Rows are points. The window is the flat piece filled in between its corners: a triangle in 3 columns, a solid with four corners in 4, and so on. A path goes straight from each point to the next, and from the last back to the first. After which points does the path pass through the window?
In the rows, zero is written as 128.

Window, 4 rows:
[[120 150 138 109]
 [106 162 163 224]
 [152 102 123 106]
 [144 127  86  97]]
Path:
(1): [110  69 169 145]
(2): [178 154 103 104]
(3): [180 136 134  86]
(4): [ 96 112  80  88]
(5): [113  95  69 121]
(6): [151 157 124 112]
(7): [202 139  58 121]
(8): [105 121 112  90]
(9): [114 123 155 152]
(10): [140 146 140 158]
(11): [159 199 122 149]
(12): [108 121 135  95]
(13): [ 77 110 147 160]
(14): [149 137 148 164]
(15): [162 181 127 141]
(16): [ 82  96 149 109]
Through the window after points: 5, 7, 11, 15

Window (6 x 6):
[[121 131 185 154 134  95]
 [119 110 187 173 125 171]
 [ 63 180  54  87 184 105]
 [105 166 130  95  78 171]
 [169 136 183 147 151 135]
 [122  96 139  95 122 109]]
Path:
(1): [106 149 131 149 106 161]
(2): [133 147 130 128 128 112]
(3): [ 93 122 150  84 147 126]
(4): [ 95 167 169  76 163 153]
(5): [122 143 104 176 105 121]
(6): [184 109 153 168 114 103]
(7): [107 136 185 144 141 127]
(8): [112 178 153  50 124 127]
Through the window after points: 6

Window:
[[176  38 111  92 148 135 166  69]
 [ 59 165 119  58 105  98 111 169]
 [122  69 122 153 168 124  91 109]
 [170 132 113 141 123 159 147 187]
 [ 97 201 148 108 137 100 189 111]
 [171  63 101 139 115  91  96  99]
 [ 81 151 136 112 112  68 178 213]
 [147 108 182 169 100 155 179 115]]
Path:
(1): [136 129 166 145 125 104 147 157]
(2): [108 139 109 134  99 151 170 115]
(3): [130 111  83 152 117 103 154 124]
(4): [156 103 149 122 133 121 150 140]
(5): [121 139 156 106 170  80  81 136]
(6): [119 100  61 108  92 144 203 119]
(7): [ 82  96 118 141 103 116 178 143]
(8): [179 151 185 110 135 119 144 141]
(9): [118 121 156 104 110  90 140 151]
(10): [ 89 113  84 131 138 118 170 114]
(11): [132 110  97 140 126 144 163 152]
(12): [178 153 156 123 127 136 109 184]
Through the window after points: 7, 11

Window:
[[ 46 183 112 156 150 107 115 139 123 118 114]
 [162  99 144 123 131 145 179 113 115  88 179]
 [180 158 187 128 139 131 135 118  70 135 104]
 [ 86 176 105 180 208 131  97  57 111 160 196]
 [ 67 166  88 143  85 129 168 203 108 136 215]
 [ 82 106 169 130 160 107 159  86 102 173  50]
 [ 97 182 120 110 130  75 138 105  96 151 101]
 [168 151 146 105 158 139 148 133 134 151 137]
 [119 115 113 105 159  95  92 118  80 174  56]
 [165 138 111 157 123  85 112 132 121 171 109]
 [166 121 167 106 113 150 118  77 112 153  85]]
Path:
(1): [142 131  62 152 143 157 142 132  64 184 127]
(2): [ 80 178 184 122 151  77 107  92 135 133 116]
(3): [141 136 142 119 145 100 119 119 124 162 121]
(4): [131 156 122 137 158 157 133 105  62 137  90]
(5): [118 149  98 167 171 165 141  76  70 153  71]
(6): [122 139 177 102 142  76 101 117 135 157 169]
(7): [ 92 135 168  96 134  96 117 163 116 105 170]
(8): [159 138 101 155 138 139 157  92  92 160  99]
(9): [ 97 170  98 131 145 132 157 111 112 137  78]
(10): [147 110 198 115 133  90  95 103  87 165 126]
(11): [116 143 161 126 158  85 111 100 130 144 155]
(12): [131 139 119 145 150 149 145 102  82 143  70]
Through the window after points: 3, 5, 7, 9

Window, 12 rows:
[[ 49 180 197 125 140  93 143 149 139  79 162 113]
 [123  26 143 133 160  86 146 130 131 209 137 109]
 [139 169 147 141  92 133  96  96 189 171 101 138]
 [105 176  98 119 144  97 165 126 148 124  96 157]
 [139 166 120 142 128 126 109 187 162 126  57 201]
 [119 104 113 121 137 125 126  94 105 115 124  73]
 [140 169 158 128  59 112 179 206 102 151 108 134]
 [207  96 119 152 144 161 176 147 127 171 173 169]
 [ 87 134 126 117 124 147 186 126  75 138  88 146]
 [144 143 182 157 180 102  92 111  94 166 132  73]
 [ 65 108  84 136  81  99 111 102 100 149 176 105]
 [160 107 137 124 140 106 195  89  78 112 112 171]]
Path:
(1): [118 135 108 185 141 164 191 137 170 157 134 126]
(2): [188 108 176  89 134  66  72 120  78 151 142 129]
(3): [128 155 113  97 117 130 140 129 132 128 123 146]
(4): [118 151 162 195 126 101 167 136 107 134  89 149]
(5): [112 111 142 155 105 112 159 140 135 133 115 102]
(6): [126 149 155 104 141 123 120 133  94 166 140 159]
(7): [101 132 173  62 132 141 103 144  93 137  95 157]
(8): [133 152 101 194 124 107 189 134 146 129 114 147]
Through the window after points: 7

Window, 14 rows:
[[ 95  37 194  71 188 140 137 131 124  97 161 127 134  67]
 [137 168 149 159 103 121 132  80  71 143  78 105 112 139]
 [145 113  84 120 133  83 132 144 103 120 129 144  89 104]
 [116 110 114 178 127 118 136 184 141 169  99 155 141 106]
 [131  63 155 157 176 114 167 104 116 107  47 128 150 151]
 [139  99 116 164 218 154 135 153  91 142 184  73 141 125]
 [ 71 184  92 155  90  76 179 117 134  40  69 118 138 135]
 [179 124 139 126 171 110 224 146 156 157 182 139 136  68]
 [107  50 141 152 134 118 122 109  68 119 160 172 118  98]
 [131 110 128 116 157 196 115 116  94 133 128 111 183 174]
 [103 142 124 128 139 101 117 114 150 210 151 155 146 122]
 [157 131 131 144 134 128  84  63 163 102  90 171 153  89]
 [137  82  98 182  97 113  87 168 175  87 182 157  96 152]
 [183 171 151 124 168 112 112 171  98  50 159 145 162 184]]
Path:
(1): [100 159 134 126 169 170 184 128 134 176 132 181 100 105]
(2): [139  92 127 145 128  84 109 123 115 131 140 124 150 121]
(3): [145  90 134 140 108  81 145 123 140 126 123 133 171  99]
(4): [104 122 113 142 164 135 139 130 121 157 122 145  98 113]
(5): [102 155 158 127 175 148 101 105 137 138 121 178 118 123]
(6): [139  88  67 154  78  44 187 155 126 173 157  91 168 115]
(7): [107 115 138 151  92  78 145 148 142  98  97  91 176 147]
(8): [126 130 120 139 142 125 138 114 123 102 118 159 117 118]
(9): [101  89  95 141 202 170 162 142 154  68 158 195 104 138]
(10): [148 105 175 118  98 102  97 122 101 166 133  77 168 110]
(11): [175 120 173 110 131  77  84 114 127 109 112 104 164 134]
(12): [ 98 104 109 162 158 169 163 134 124 130 141 158 134 121]
(13): [133  83 131 179 178 191 145 146 121  67 174 177  87 197]
(14): [136 174 116 113  88  36 126 111 147 132  81 101 185  57]
(15): [137 124 126 162 121 102 121 114 117 108 114 112 154 116]
(16): [130 131 109 144 151 131 138 119 127 121 116 158 122 138]
Through the window after points: 1, 5, 9, 13

Window, 14 rows:
[[126 167  38  91 105 113  81 117 112 155  94 142 118 125]
 [149 123 105 147 106 129 122 166 170 116 154  82  86 198]
 [120 186 123 166 124 102  97 101 136 176  95 118 159 129]
 [191 181 132  98 153 119 143 183 162 127 166 100  86 176]
 [137 147 126  90  99 124 132 103 210 132 178 108  99 168]
 [176 122  92  65 123 109  73 211 192 165 151  89 127 165]
 [165 169  32 158 141 157  95  97 151 197  93 122 156 104]
 [117 140 146 126  96 186  65  87 111 137 147 151 124  93]
 [157  80 192 113  79 134 120  84 143  76 131 177 107  88]
 [160 141 100 128 109  85 126 177 180 129 223  88 105 134]
 [136 146  59 101 150 140  74  77  96 126 101 142 202 141]
 [ 79 111 192 118 101 181 156 109 139  77 115 155 137  55]
 [126 143  76 140 124 133 120 113 129 199 135 181 153 158]
 [107  75 174 105 114 156 135  56  92 141 123 130 117  68]]
Path:
(1): [114  97 121 158 146 113  62 142 133 163 139 157 105 127]
(2): [103 107  70 140 180 136 115 101 188 139 127 139  90 100]
(3): [170 146 164  91  48 149 106 138  96 121 164 126 159 151]
(4): [156 132 116  97  71 140  93 114 126 148 132 145 139  99]
(5): [124 123 146 139 142 139 110 100 149 118 130 131 119 127]
(6): [111 135 104 131 157 173 116 103 144 141 128 207 130  99]
(7): [138 128 152 112  66 107 138 127 124 146 136  69 139 145]
(8): [163 150 135  68  54 166 156 124 111 142  86 140 154 135]
(9): [149 116 130 128 136 116  93 122 161 110 160 132 107 127]
(10): [149 137 106 109 146 124  86 117 144 129 138 117 108 136]
(11): [158 132 103 109  59 132 130 154 156 176 150 133 150 149]
(12): [166 175 126  73  85 164 156  89 154 112 142 107 146 102]
Through the window after points: 4, 6, 8

Window:
[[105 152  97  82 100 105 192 104 110 126 150 131 102 137]
 [147 152 174 171 203 200  98 140 100 102 149  50 190 142]
 [123 120  91  96 120 115 174 178 121 148  81  92  75 148]
 [132  98  75  99 106  58 129 115 136 156 160 137 144 129]
 [151 137 125 188 204  93 129  99 108  74 118  50 101 140]
 [ 71 122  94 143 118 139 192 170 144 121 153 138  96 131]
 [166 166 187 125 129 123  77 206 162  58 131  98  73 172]
 [133 138 191  79 159  93 148 180 151 130 137 167 127 103]
 [141 132  93 151 101 146 138 171  67  84  74 126 128 132]
 [133 191 154 145 125 109 161  91 107 195 120 160 162 154]
 [163  92 110 105 192 152 119  90 131 104 105 132 117 179]
 [117 154 167 117 160  67 126 120 213  73 105 106 139  91]
 [135  78 179 116 125 169 172  93 116 189 155 118 107 151]
 [140  89 167 121 167  81 164 127 177  88 167  81 154 170]]
Path:
(1): [120 137 132 103 148 110 125 134 111 107 105 131 154 169]
(2): [ 92 126 137 105 173 111 137 113 123  99  89 129 102 135]
(3): [195 142 136 152  76 132 174 156 165 149 209  87 157 138]
(4): [184 119 114 117 131 123 193 147 126 151 120 105 125 145]
(5): [ 30 138 126 105 150 102 117  90 124 100 139 138 121 129]
(6): [ 88 104 138 148 176  93 132 141  89 132 105  98 129 155]
(7): [164 162 155 106 124 154 167 118 173 111 140 132 119 127]
(8): [204 107 119  87 148 102 206 107 152 113 137 113 119 133]
(9): [ 78 132 123 158 135 139 108 142 104 125 127 100 122 155]
(10): [108 110 145 140 151  93 133 139 110 108 138 113 134 152]
(11): [195 148  91  72 111 125 127 137 181 139 126 141  99 122]
(12): [213 149 132 144 117 115 139 130 144  95 152 131  86  75]
(13): [ 56  91 121  91 158 111 147 138 124 129 125  90 143 195]
(14): [ 70  69 179 105 124 114 141 126 129 138  62  78 102 171]
(15): [199 199  89 169 171 138 136 163 130  93 178 146 157 104]
(16): [160 139 122 143 148 117 144 123 150 121 136 114 101 128]
Through the window after points: 2, 10

Window, 14 rows:
[[127 129  90 177 103 175 148  76 174 170 184 104  84 136]
 [141 157  92 172 146 124 119  71 165  44 127 174  91 146]
 [198 156 182 116 115  76 135  94 102 127 189 143 151 142]
 [134  78 135 117 148 146 153  97 153 105 151 107 153 143]
 [104 233 143 124 105 129 143 152 199 179 178 159 133 150]
 [158 145 123 116 128  69 193 114 132  83 162 153  93 130]
 [146 147 125 127 108 102 163  80 106 113 171 113 186 157]
 [125 103 128 188 155  91  75 123 105 126 195  86 177 167]
 [ 89 148 101 236  88  86 124 138 192  96 112 205 120 104]
 [ 86 152 135 144 125 134 137 156 130 151 174  75 129  47]
 [155 107  94 147  98 140 123 173  75  98 120 118 140 110]
 [109 154 172 129 129 113 125 113 103  70 135 117  59 154]
 [141 127 118 117 113 111 149 131 193 156 138  47 196 123]
 [ 82 160  70  83  76 151  91 148 150 168 119 133 119 109]]
Path:
(1): [113 156 110 109  87 120 142 137 185  72 187 129 128 101]
(2): [131 137 106 153  98 106 116 126 148 116 192 121 134 126]
(3): [166 106 152 129 164 131 167  67  79 104  73 115 140 149]
(4): [108 134 118 159 141  86 113  96  77 191 127 108 137  97]
(5): [154 150 139  97  85 164 159 159 213  62 193 120 139 144]
(6): [104 161 144 158  96 148 108 142 153  85 227  96 171  99]
(7): [120 122 116 148 147  99 132 130 112 164 130 102 120 115]
(8): [115 135 142 161 163 111 134  78  90 145  84 132 184  80]
(9): [134 139  94 136  66 137 124 178 200  95 220 121  62 159]
(10): [120 100  99 127  78 149 111 119 157  89 204 136 148 156]
(11): [135 184 137 132 140  89 146 123 123 129 110 130 127 115]
(12): [111 131 147 145 137 113 161  99 116 116 117 138  99 134]
(13): [146 161 124 126 112 104 124 127 139  74 173 119 105 140]
(14): [ 93 139 107 138  79 149 136 148 150 103 206 128 135 116]
(15): [137 129 143 147 160 113 141 102 133 144 117  93 119 105]
(16): [118 144 135 181 128 109 131 120 118 146 138 125 133 111]
Through the window after points: 4, 6, 12, 14, 16

Window (14 x 14):
[[182  69 153  60  82 143 148 188 249 130  94  53 191 204]
 [ 71 103 115  96 158 117 129 100 100 143 148 123 142 191]
 [124 144  86 132 103 122  89 148 105 157 141 129 138 108]
 [129 101 141 154 100 110 104  67 120 171 138 103 185 140]
 [139 153 147 124 101 112 123 129 100  61 197 142 159 104]
 [ 98 161 154 119 121 148 151 160 182 120 141 125 170 117]
 [114 164 108 184 142  84 179 188 111 149  80 139 148 138]
 [ 80 100 106 192  91  99 161 146 119 121 180  53  93 129]
 [149 164 115 174 160 143 112 122 144  68 145 143 164 109]
 [161 127  99 138 126  98 167 128 159 153 119 147 121 106]
 [133 112 152 138 148  98 127 158 126 161 132  81 121 118]
 [140 122 153 103  97  82 124 167 235 144 108  78 143 202]
 [161 178 103 119 115 130 141 105  90 174 146  93 114 139]
 [115 109 145 155  98 142 121 119  89 159 152 125  89 161]]
Path:
(1): [106 153 112 131 164  89 149 188  99 162 182 177 128 159]
(2): [143  97 115 123 119  81 136 178 207 182 150 114 151 152]
(3): [110 178 160 138  98 124 134  99 113  65  85  65 130 164]
(4): [107 120 105 113  84 122 137 115 124 141  98 113  76 117]
(5): [130 134 140 148 125 121 117 149 127 139 172 116 162 155]
(6): [147 137 103 143 128 116 126 157 125 150 150 111 147 150]
(7): [ 96 136 189 125 118 102 177 108 148 139  79 106  99  93]
(8): [134 128 120 156 104 127 121 102 129 128 118 104 130 114]
Through the window after points: 4, 6

Window:
[[ 73 107 152 120 113 158  74 163 150  51 165 200  58 185]
 [132 112 136  58 134 129 149 127  95 128 109 158  86 143]
 [139 136 161  97  74 124 157  95 120 143  64 117 125 162]
 [178 105 135 133 144 182 142 106 144 132 141 142 142 109]
 [195 167 158 118 127 116 134 151 113 165 167  96 114 150]
 [134 156 178 149 143  56 196 170  97 140 148 158 211  98]
 [104 191 123  83 139 112 147  89 165 149 146 133 174 116]
 [117 103   8 164  95 124  92 217  12 152 194 189 153 176]
 [185 186 136 132 136  29  73  50 128 147 126 124  72 174]
 [147 188 110 148 123 121 188 128  67 145  94 141 136 118]
 [100 133 149 109 105 151 127  93  61 142 115  91 132 122]
 [112 171 124 101  90 108  50 151 123  90 141 207 129 117]
 [136 162 148 135 149  96  88 111 154 175  93 123 101 127]
 [156  87 106 123  99 153 141 128 135 117 132  90  67 111]]
Path:
(1): [125 139 143 141 102 134 110 100 123 159 124 167 114 144]
(2): [117 151 156 109 103 128 152  99  96 165 128 144 110 120]
(3): [150 147 134 113 140 116 129 125 136 105 106 116 138 135]
(4): [151 160 140 100 102 110 133 148 127 121 112 112 161 174]
(5): [135 123 145 128 116 141 142  68 103 175 124 156  68  95]
(6): [136 144 129 147  90 126 154 130 119 172 146 145 104 145]
(7): [159 147 127 107 141 117 113 132 122 111 123 140 127 124]
(8): [156 142  89  79 144 126 128 171  90  75 148  87  95 154]
Through the window after points: 4

Window (14 x 14):
[[136 148 150 147 120 141 178 126 117  91  91 112 102 101]
 [114 168 100 146 149 104 112 134 114  96 172  79 154 155]
 [102 160 135 121 182 109 157 176 140 161  83 188 124 195]
 [197 147 126 106  95 108 140 145 179  98 175 118 152  88]
 [109 165  70 146  96  69  78 142 137 113 152 131 155  94]
 [132 168 144 114 200 177 126 148 108  88  59 189 164 183]
 [ 84 114 153 113 173 125 129 101 115 105 122 164  77 148]
 [148 175 157  75  96  65 121 136 114  78 137  88 139  90]
 [170  77 114 115  73 123 201  75  38 117 150 112 164  82]
 [106 158 113 108  73 137  92 157 135 143 181  93 142 106]
 [139 196 143 134 172 121 119 121 111 156 126 166 123 133]
 [123 149 118 122 197 112  97 117 146 158  64 125 173 153]
 [150  96  81  86 144 117 209 115  67 123 144 105 155  17]
 [142 126 104 153 153  97  64 183 102 140 139 110 144 122]]
Path:
(1): [142 153 113 116 132 122 121 130 113 122 100 130 118 140]
(2): [152 159  88  81 122 115 137 130 106 110 146 145 125 114]
(3): [ 99 111 179 175 129 102 150 138 110 112 136  84 146  72]
(4): [117 135 163 126 161 133 123 190 101 111 178 140 165  45]
(5): [153 153  88 107  93  94 151  83 129 114 103 121 106 184]
(6): [160 157  43  90 197 115 131  99 110  99 157 141  88 154]
(7): [104 164 199 156 108 120 127 162 124 160  99 144 161 109]
(8): [129 141 183 160 174  68 121 131 132 144 172 138 180  80]
(9): [134 142  93  97 113 139 134 146 110 112 123 114 124 121]
(10): [153 142 109 113 148 119 138 134 113 130 120 113 125 117]
(11): [ 80 126 178 117 100 129 151 123 110  92 181 154 180 100]
(12): [106 123 180 131 209  95 186 158 128 100 146 173 181 114]
Through the window after points: 6, 8

Window:
[[153 102 141 166 142 119 134  85 162 142 119 134 100  90]
 [120 122 106 163 154 141 107 195 174 161  96 148 173  99]
 [157 113 120 107 173 126 129 149 213 123 188 163 126 124]
 [145 134 108 140 151 162 106 141 162  81  97 199  92 131]
 [125 107 113  95  98 134 114 115 140 187  74 163  68  50]
 [100 122 164 158 170 161 117 176 150 157 145 160 169 117]
 [122 137 139 205 111  43 209  99 116 161  97 168 118 121]
 [130  87  59 143  95 159 130 137 160 158 131 193 164 152]
 [123 123 110 159 108  90 140 153 149 184 115 106  87 160]
 [162 103 137  62 125 101 177 166 152 149  80  64 106 176]
 [ 64  79  93  99 141  96 178 135 138  89 107 124 128 126]
 [149 112 170  89 123 130  89  92 234  57 147 189 118 103]
 [145 140  82 113 138 120 115 111 177 209 136 135 161 172]
 [158 145  32 117  59 128 105 107 125 184 178 152 211 143]]
Path:
(1): [136  97 110 135 143 105 116 131 152 153 133 155 137 127]
(2): [140  94 115 137 129  98 121 141 148 152 122 152 121 115]
(3): [108 173 109 110 123 195 149 156 185 173  60 106 131 114]
(4): [130 129 122 147 119 117 163 111 169 131 113 150 126 129]
(5): [130 103 134 160 129  64 109 155 130 172 120 181 128 103]
(6): [154  84 117 130 127 107 112 115 153 161 129 157 160 146]
(7): [127 130  97 118 120 136 157 161 166 137 113 132 103 141]
(8): [113 201  90 119 114 102 162 114 195 148 133 123 126 133]
(9): [164  42 117 136 148 143  89 128 130 175 116 175 140 133]
(10): [139  86 151 114 130  93 105 161 145 134 124 144  99 124]
(11): [127 146  56 119  98 175 182  98 173 160  85 148 140  97]
(12): [105 167 139 153 122 146 200 176 179 114  96 115 146 144]
Through the window after points: 2, 4, 6, 8
